Each row of a before or after table is a point. One or more steps were done to the points. Then noise was added and the rows were shuffled. The steps act on how far a point lies along the listed directions, d1 being the first. Name the steps. A step turns or swaps two directions, mirrors them in a line or flattens them onto one, adds a multiple of one to another, or multiplies one. Angles are multiples of 10 degrees, from the lower direction toward the higher: turns from -170 to 170, lines from 10 to 170 but not 90. Use the fewest steps. Two steps may share a direction if one is a turn and the other turns, adds or multiplies; they go together, in the order done. Otherwise the lowest direction goes first.
In the rows, 128 means zero.

Directions:
(1): [ 75 154]
(2): [102  75]
Before (12 x 2):
[[ 70  62]
 [123 111]
 [174 209]
 [137 100]
 [117 103]
 [182 219]
 [145 170]
 [143 181]
 [111 136]
 [131 122]
 [ 85 104]
 [ 88 114]]
After, 12 rows:
[[135  74]
 [160  26]
 [ 95 164]
 [154  40]
 [125 139]
 [121 153]
 [106 125]
 [134  84]
 [129 131]
 [ 94 147]
 [ 84 207]
 [145 149]]
Steps: mirror d1 and d2 in the line at 20 degrees

Directions:
(1): [149  68  96 156 149 192]
(2): [139 196  78  97 146 171]
(3): [ 79 101  76 106 176  86]
Before:
[[140 195 218 159  55  91]
 [ 46 143  96 119 167  76]
 [ 95  84  67 101 161 114]
 [126 168 145 121 111 146]
 [115  94  91 118 140 133]
 [ 70  97 107  82 184 129]
 [105  80 128 129 143  97]
 [176 160 199 174  59 129]
 [104 101  69 120 179  95]
 [141 137 201 135  77  90]]
After, 10 rows:
[[ 76  79 110 141 147  26]
 [178 145 136 127  90 194]
 [136 214 172 147  87 162]
 [156 117 171 145  99 144]
 [186 167 144 147 108 175]
 [ 96 102 165 121 115  46]
 [154 125 125 128 107 169]
 [ 53 124 144 129 130   5]
 [148 156 171 106 115 205]
 [ 88 142 111 110 140 110]]
Steps: mirror d2 and d3 in the line at 10 degrees

Directions:
(1): [115 176  35 155  86 103 185  89 128 136 134]
(2): [ 74 189 193 113  73 154 154 127 173 112  91]
Before:
[[146 111  68 136 121 102 140  95 111 134 147]
 [ 93 175 182  99  84 144 156 128 171 104 102]
 [168 147  61 115 121 119 128 119 111 134 144]
 [139 113 110 140 131 110 125 149 119 146 138]
 [ 79 173 199 105  91 153 137 143 151 120 100]
 [145  73 135 119 199 118  73 143 102 125 149]
 [127 171 115 148  95 131 161 131 153 125 131]
 [107 164 115 124 105 117 152 119 120 133 146]
 [ 97 144 249  83 129 166 122 150 164 120  92]
 [ 80 180 150 150  77 146 175 104 169 123  85]
 [145  89 209 102 162 143  64 172 134 129 125]
 [149 101  87 142 144 134 141 121 116 166 123]
 [126 115 139 126 160 107 107 122 129 133 127]]
After, 13 rows:
[[162  71 130 119 181 124  83 158  80 143 154]
 [128 182 150  93  91 147 128 133 148 115 109]
 [152 122 178 131 137 148 109 160 139 121 134]
 [175  62 151 102 180 122  91 151 111 122 149]
 [100 152 167 112  83 137 143 108 148 116 112]
 [114 127 179 106 133 135 118 147 119 133 144]
 [115 145 132 135 105 155 163 123 148 155  99]
 [ 98 168  48 147 116  95 165  90 124 125 135]
 [111 146 121 134 106 115 146 144 139 138 124]
 [188  60  76 118 209 105 109 127  82 156 169]
 [162 123  25 152 132  86 132 112 101 150 158]
 [116 139 107 136 134  98 135 107 138 139 128]
 [152  60 191 131 183 151  82 146 122 127 114]]
Steps: turn d1 and d2 by 130 degrees

Directions:
(1): [155 144 195  89 103 143 140 113  78 135  84 173 109  99  91 160  14 124]
(2): [131  89  91  56 138 117 147 149 117 169 131 129  43  41 140 183 177 129]
Before:
[[104 111  57 172 146 138 129 144 197 126 179  93 159 179 167  99 232 126]
 [124 159 159 168 134 156 122 115 115 123 115 130 177 160  92 112  99 125]
 [148 154 181 103 119 147 134 113 112 142 120 130 122 158 104 135  54 135]
 [148 217 225 195 101 136  88  76 130  81 112 146 247 213 104  37   7 127]
 [ 85 117  93 203 165 116 109 115 181 114 145  93 166 182 162  80 221 141]
 [106 116 119 151 144 146 120 130 154  98 155  92 157 155 142 117 156 130]
 [123 128  96 149 134 124 121 144 158 122 142 112 150 180 139  99 169 101]
 [120 146 165 130 131 129 116 112 113 116 126 121 144 148 123 103 136 137]
 [132 175 165 189 122 143 104  97 112  89 134 126 209 201 124  56  58 128]]
After, 9 rows:
[[129 147 153 134 134 154 131 121 104 140 110 137 141 122  91 138 102 125]
 [ 93  98  86 152 165 112 123 124 164 140 136 104 111 123 161 119 225 141]
 [111 106 115 125 145 144 127 135 144 111 151  99 128 124 142 138 157 130]
 [163 181 212  99 102 129 114  93  98 129  96 166 144 105 103 112  16 127]
 [122 139 163 113 131 128 121 116 107 124 125 124 126 128 122 117 137 136]
 [109  98  51 136 146 135 139 149 186 144 174 101 121 139 167 127 234 127]
 [143 148 154 117 122 139 125 110  88 126 124 141 131 120 123 112  65 128]
 [127 117  91 121 134 122 128 149 149 137 137 118 119 148 139 121 170 101]
 [149 154 180 102 120 148 134 112 110 143 120 131 120 157 103 136  55 136]]
Steps: flatten d1 and d2 onto the line at 160 degrees
